Each row of a before or after table is a point. The points were changed in one or more steps. Then noise was added and the rows were shuffled. The steps act on how far a point lies along the listed directions, d1 being the first. Name the steps. A step turns or swaps two directions, mirrors them in a line or flattens them onto one, adds a multiple of one to another, or multiplies one. Angles are multiples of 10 degrees, from the lower direction toward the higher: turns from -170 to 170, lines from 10 to 170 but not 90. Use the fewest steps. Two steps may share a direction if one is a turn and the other turns, adds or multiplies; they go together, in the order done. Otherwise the lowest direction goes first.

Directions:
(1): [-28  15 -35]
(2): [21 42  1]
(3): [-32  15  31]
Before:
[[-20  -4  -8]
 [ -8 -36  24]
 [ -9  10  -7]
 [ -7  46  -5]
 [-26  -2  50]
 [ 32  40  12]
 [-13 -40  43]
 [-55 -10 -36]
 [ 19 -15  42]
 [ 43   6  53]
 [-11   8  22]]
After, 11 rows:
[[  4   0  18]
 [  1   5  -9]
 [-10 -41  42]
 [ 15  36 -11]
 [-23 -25 -45]
 [  7  -7  43]
 [  3 -16  44]
 [ 22  17  58]
 [-11 -35  24]
 [ -7  -9 -12]
 [ 26  43  14]]
Steps: flatten d1 and d3 onto the line at 150 degrees

Directions:
(1): [-28 -45  25 -16 -25 -11]
(2): [21 -4 48 -7 40 -4]
(3): [ 48 -35 -24  -9  -3 -14]
Before, 10 rows:
[[ 18  27  51  -4  52   2]
 [ 12 -69 -18 -25 -47 -10]
 [  0 -34  10 -13  -5 -23]
 [-19  50   6  35  26  20]
 [-14 -36 -10   4 -36 -10]
 [ -8  23  53 -11  14  14]
 [ -2 -19  83 -18  12   4]
 [  5 -38  10 -14  -7  10]
 [ -9 -13  33  -6   4   7]
 [-17 -56   2 -18 -27 -13]]
After, 10 rows:
[[ 21  42 -15  36  34  15]
 [ -2 -37 -17   2 -34 -12]
 [ 31  24  43  -5  55   2]
 [ 62 -26  41 -20  21  -3]
 [  0 -34   9 -12  -6 -24]
 [ 29 -17   8  -3  11   3]
 [-22 -63   3 -24 -51  -8]
 [ 49  18  19 -11  27   4]
 [  3 -59  -9 -16 -25 -14]
 [  3 -39  10 -13  -6   9]]
Steps: mirror d1 and d3 in the line at 30 degrees

Directions:
(1): [  8  -6  50  18 -37 -33  -5  39  23 -18 -18]
(2): [ 11 -22 -21 -57 -37  20  19   7  26   7 -30]
(3): [ 16 -19 -34  14  -7 -58  15 -16 -32   6 -33]
(4): [-33  -2  42 -53  -1 -20  -8 -15 -42   2   2]
(5): [ -4  42 -36 -17 -17 -15 -31  51 -18  11  14]
Before:
[[-19  11 -36 -77  -2  22  -5  -4 -28  19  -1]
 [-14 -10  15 -24  28  -1 -16 -44 -16   7  17]
 [ 17  -3 -81 -30  27  82  12  11  14  30   0]
 [-19  18   7   3  20  44  -9 -16   8   4  44]
 [-13 -62  44 -30 -20 -19  28 -25  15   0 -43]
 [ 20  -7  32  30   3   1  24 -27  11  -4 -30]
 [ -1 -28  35  -5 -21  34  22 -16  43   2  -4]
 [ -6 -22  28 -35   0  39  23 -53  15  -9  13]
 [-24 -18  24  11  45  19   6 -40 -36   1  31]
 [  1  11 -57  24  36  65   9  -8  20  16  28]
 [-12 -11  49 -20   0   5   1 -33   0 -13  15]
 [-25  33 -44  26  49 -34  -1 -39 -58   7  23]]
After (12 x 11):
[[ 10  23   7  73  39  15 -21  45   0   0  24]
 [ 20 -10  10  11   5  17  31 -38   9   3 -32]
 [-29 -43   1 -17  42   5  24 -70 -24  15  -7]
 [-12  -9  52   5  14  18  10 -48   4 -17  28]
 [-14 -15  13   8  20  46  16 -45  16  10  21]
 [ -1   5  34  19 -48 -80   5  38   4 -21 -34]
 [  9  11  19  70  -3  12  -5  44  43 -12  14]
 [ -8 -16  54 -12  -3 -26 -19 -14   3  -8   2]
 [-11   9  48  10 -19  19 -10  19  32 -10  24]
 [-12 -13  42 -28  -1  10   4 -36   1 -12  14]
 [ -8 -37  73   5 -19 -11  10  10   5 -17  -6]
 [-27  33  19  -1  17 -21 -31  12 -44   0  23]]
Steps: turn d1 and d2 by 130 degrees; multiply d2 by 0.7
